Each point is reached from the start by the listed moves, each made once or not at all, plus a little noise. Is the number of moves made odd or even? Then give how often each move was made.

Moves:
(1): [ -1  60 -14   0  -2]
(2): [-48 -15 -20 -14 -27]
Start: [  4  10 -15  -5  -6]
Points:
[-46  55 -49 -19 -36] -> even (1, 1)
[  3   8 -14  -6  -4] -> even (0, 0)

Moves:
(1): [ 13 -16   5  20  -4  -4   3 -28   5   7]
(2): [11  7 -2 -1 -8  8 11 -7 -5 -5]
(3): [-21   9  15 -11  -6  -2  -5 -13   5  -6]
(4): [ -5  16  -3  16   2  -5 -11   5 -11   5]
(5): [ 16  12   5 -11  21   0   5  -5   7   8]
(6): [-7 -8 -1  1  7 21  0 11 15  5]
(7): [  6 -14   4  15   9   5   9   2 -12 -12]
(8): [  2  -9  15  -1   5  -5 -11  -3 -26  -7]
Start: [  6  -6   4 -10  -6 -12  15  -4  -9  -8]
Points:
[  7  16  21  -3  18  14  24 -14 -10 -12] -> even (0, 1, 1, 1, 1, 1, 1, 0)
[ 16  -2   9 -21  21   8  20   0  13   6] -> even (0, 0, 0, 0, 1, 1, 0, 0)
[ 10  14  26   4   7 -25   8 -47  -3   7] -> even (1, 0, 1, 1, 1, 0, 0, 0)
[ 33 -18  46   0  11 -10  26 -60 -35 -22] -> even (1, 1, 1, 0, 1, 0, 1, 1)
[  1  -4  21  -7 -12   0  30 -24 -20 -29] -> odd (0, 1, 1, 0, 0, 0, 1, 0)

Moves:
(1): [ 7 -5  7  7 -3  4 18  0 -2 -1  9  5 -6  3]
(2): [ 4 -5  6  5 -2  2 -4 -9  2  8 -1 -8  6  6]
(3): [-9 -5 -1 12  2  3 -1 -1  8 -9  7  0  6  2]
(4): [ 1 -3  4  8 -7 -3  7 -2 -6 -1 13  5  4  1]
(5): [-2  9  7  6 -1  6  1  4 -7 16  0  6  5  3]
(6): [ -6 -11   0  -1   5   7   5   9  -8  12  -6  -3   8  -6]
(7): [  6 -10   0  -4  16  -1   5  -4   6   5   1  -2   1   1]
(8): [-3 -2 -2 10  1 -4 -3 15 -1  2 -1 -4 10  1]
(9): [  3   5  -2  -3  -5  -1   1   3   4  -2   9 -12  12  -2]
(10): [ -3   1   3  -2   2  -1   5  -7   4  -5   4 -10   2  -1]
(11): [ -2  10   4   6  -4   4   2   2  -9 -15  -4   6   5   8]
(12): [ 2 -2  7 -5 -5  2 -7 -5  2  2 -3 -5 -5 11]
(13): [ 0 -1 -8  0  4  7 -8 -1 -9  3  0  1 -1  3]
(14): [ -4  -2 -16  10  -6  -2  -3   5  10   4   6   3  -3  27]
Start: [ -2 -14   2   2  -2   2   0   0  -7   6   0   7   2   4]
Points:
[ -1  -9  19  28 -13   2   6   4 -10  25  24 -16  41  12] -> even (0, 1, 0, 1, 1, 0, 0, 1, 1, 1, 0, 0, 0, 0)
[  4 -14   1  32 -21  13   1   3  -6   3  19 -17  21  60] -> odd (1, 1, 0, 0, 0, 0, 0, 1, 1, 1, 1, 1, 1, 1)
[ -1 -33  26   2  12  17   4 -13  -8  44  -5 -14  19  19] -> even (0, 1, 0, 0, 1, 1, 1, 0, 0, 1, 0, 1, 0, 0)
[  3 -19   2  37 -18  13  17 -12 -15   1  28   8   9  51] -> odd (1, 1, 0, 1, 0, 0, 0, 0, 0, 1, 1, 0, 1, 1)
[ -5 -39  -6  33  -2  15  10  13 -10  29  11 -10  18  38] -> odd (1, 1, 0, 0, 0, 1, 0, 1, 0, 1, 0, 0, 1, 1)
[ -3 -30  17  38  -9  27  20   3 -22  31  30   0  34  14] -> even (1, 1, 1, 1, 1, 1, 0, 0, 1, 0, 0, 0, 1, 0)
[ -6  -5  12  37 -15  19  -2  -6 -23   8  24   5  39  25] -> odd (0, 1, 1, 1, 1, 0, 0, 0, 1, 0, 1, 0, 1, 0)
[ -5 -20  -3  17  16  14   0  -5 -10 -10   4  12  12  17] -> even (0, 0, 1, 0, 0, 0, 1, 0, 0, 0, 1, 0, 1, 0)
